Every row gives one point. The points of each table are mixes of a few directions, plus a little noise. Count the directions of each table, and those that both share. Where both have some left over, give the other angles between the two spaces (their principal angles), to ten degrees, smallest first.

First (5 x 2)
[[ 46  48]
 [-47 -50]
 [-19 -19]
 [ 13  14]
 [  7   8]]
Second (4 x 2)
[[ 56 -25]
 [-50  22]
 [-28  12]
 [ 22 -10]]
Directions: first 1, second 1, shared 0; angles 70

First (6 x 3)
[[ -6 -23 -13]
 [  5  19  11]
 [ -6 -24 -14]
 [ -9 -40 -23]
 [ 14  60  34]
 [  2   7   4]]
Second (6 x 3)
[[ 27  39 -13]
 [ 20  28 -10]
 [  1   2   0]
 [-41 -58  21]
 [ -5  -7   2]
 [  0  -1   1]]
Directions: first 1, second 1, shared 0; angles 50

First (8 x 4)
[[ 32 -40 -25 -22]
 [ -7  22  10  20]
 [ 30  13  -3  43]
 [-26   1   7 -22]
 [ -7 -21  -8 -35]
 [ -5  29  14  33]
 [ 26  13  -1  38]
 [-44 -13   5 -54]]
Second (8 x 4)
[[  2  24  10 -19]
 [ -3 -60 -23  48]
 [  0 -13  -5  10]
 [  1  30  12 -25]
 [  3  33  14 -26]
 [ -1 -36 -14  27]
 [  2  52  20 -40]
 [  0 -32 -13  24]]
Directions: first 2, second 1, shared 0; angles 60

First (8 x 6)
[[-33  11  -2 -21  -4  34]
 [ 24 -27 -13  34  19 -51]
 [-31 -31 -37  25  34 -29]
 [-22  23  12 -30 -17  44]
 [ 44  -2  14  14  -7 -26]
 [ 32  20  27 -12 -24  11]
 [ -9 -11 -13   9  12 -11]
 [ -8  16  11 -20 -13  28]]
Second (9 x 6)
[[ 13 -17  42  54 -12  27]
 [ -1  -9  -3 -18  12  -4]
 [-11  47 -32   7 -32 -12]
 [-15  45 -44 -20 -19 -22]
 [  6 -24  17  -2  18   7]
 [ -8  12 -27 -35   7 -17]
 [  4 -20  12  -9  16   3]
 [ 11  -5  35  60 -21  25]
 [  1 -27   1 -37  33  -6]]
Directions: first 2, second 2, shared 0; angles 70, 80

First (10 x 8)
[[-48  23 -17  33 -27  -2  30  -2]
 [-34  14   6  26 -14   5  42   8]
 [  7 -11 -21  38   0   0 -27  16]
 [  5  27   0 -34  20 -18   8 -36]
 [  0  -9   3  17   7   6 -34  24]
 [ 21 -11  15   1  22   1 -14  13]
 [ -2 -25  30  53   2  20  23  51]
 [  8  -9  -3 -39 -11   2 -12 -11]
 [  5  11   3 -54   2  -6 -10 -26]
 [ 41 -10 -13 -44   2  -9  -3 -35]]
Second (9 x 8)
[[ 13  19   8   5 -12  13  -5  -3]
 [ 42  60  26  18 -38  42 -17 -12]
 [ 34  48  22  15 -30  33 -14  -9]
 [ -7 -11  -5  -3   6  -7   3   3]
 [ -1  -2  -1  -1   1  -1   0   0]
 [-28 -39 -17 -12  24 -27  11   7]
 [-28 -39 -17 -11  24 -27  11   7]
 [ 14  19   9   6 -12  13  -5  -4]
 [-40 -56 -26 -17  36 -40  17  11]]
Directions: first 5, second 1, shared 0; angles 90

First (7 x 9)
[[  0  23  -1   2  24  15 -60  11  24]
 [  4   1   2 -12   4  -3 -24  13   4]
 [-13  11  -7  34   3  18  35 -31   4]
 [-20  41 -11  53  30  44 -10 -35  32]
 [ -4  -4  -2   9  -6   2  28 -13  -5]
 [ 18 -31  10 -47 -21 -35  -9  35 -22]
 [ 15 -42   8 -39 -34 -40  38  20 -36]]
Second (7 x 9)
[[ 27 -22  -1   5 -17  13   8 -35 -12]
 [-28  36  -3  27 -14 -32  12  23 -10]
 [-27  11   2  19  38  21  12  -4  34]
 [ 54 -11 -14 -33 -43   8 -43 -21 -41]
 [ 15 -12 -20 -37 -24  12  36 -19 -36]
 [-19  17   9   6  34  -2 -38  30  34]
 [-20 -20  26  12  26 -21  12  27  31]]
Directions: first 2, second 5, shared 2

First (10 x 9)
[[ -6  22   4  22  12   8 -14 -14 -14]
 [ -9  28   6  15  20   2 -21 -18 -18]
 [ -8  18   3  18  12   4 -15  -7 -12]
 [ -1   8   1  33  -3  15  -1  -2  -7]
 [  6  29   6  42   1  23  -1 -24 -18]
 [ -1  18   4   3  11   0  -9 -16 -10]
 [ -7 -60 -15 -41 -20 -21  15  55  33]
 [  7  20   6  -4   9   1  -1 -25  -9]
 [  1 -52 -11 -54 -18 -24  18  39  32]
 [ 18 -32  -5 -36 -23  -9  30  10  23]]
Second (8 x 9)
[[-11 -27  -3 -22  -7 -13  16   7  20]
 [ 23  -9  -6 -18 -11  -1   2  22   2]
 [ 19  56   7  48  17  27 -32 -17 -41]
 [ 21  28   1  19   4  15 -17   1 -22]
 [  2  -6  -1  -7  -3  -2   3   5   4]
 [-43 -27   3  -9   3 -17  20 -17  25]
 [ 36  24  -2   9  -2  15 -17  14 -22]
 [-47 -39   2 -19  -1 -23  26 -14  34]]
Directions: first 3, second 2, shared 1; angles 80

First (9 x 11)
[[  6   5  21  -2  24   7  -2  -4   7  -3  -6]
 [ -5   2  15  -5  19   2 -11   5 -12  -3 -10]
 [-25 -10 -52 -27 -60 -50 -43  44 -53  31   9]
 [ 14   2   4   5   1   5  12 -12  23   0   6]
 [-10 -15  15 -17  21  15  17 -34 -37 -12   7]
 [ 15   4  -7  11 -11   1  10  -3  32   3   6]
 [-13   0  -1  24   3  19  15  -1   3 -18 -10]
 [  4   5   1   2   0  -3  -5   8  10   3  -3]
 [ 14   6   5   7   3   4   6  -3  26   1   2]]
Second (8 x 11)
[[ -1   1   4  -1   5   1  -3   1  -4  -1  -2]
 [  4  -2 -11   4 -13   0   8  -4  12   1   6]
 [  6  -2 -12   6 -16  -1  10  -5  14   3   8]
 [ 15  -5 -33  15 -42  -1  28 -13  36   6  21]
 [  5   0  -8   4 -11   0   7  -4  10   2   6]
 [  8  -2 -18   9 -22   0  14  -7  19   4  11]
 [-17   4  36 -17  47   2 -31  16 -38  -7 -24]
 [-20   5  42 -21  55   1 -36  17 -45  -8 -27]]
Directions: first 4, second 1, shared 1
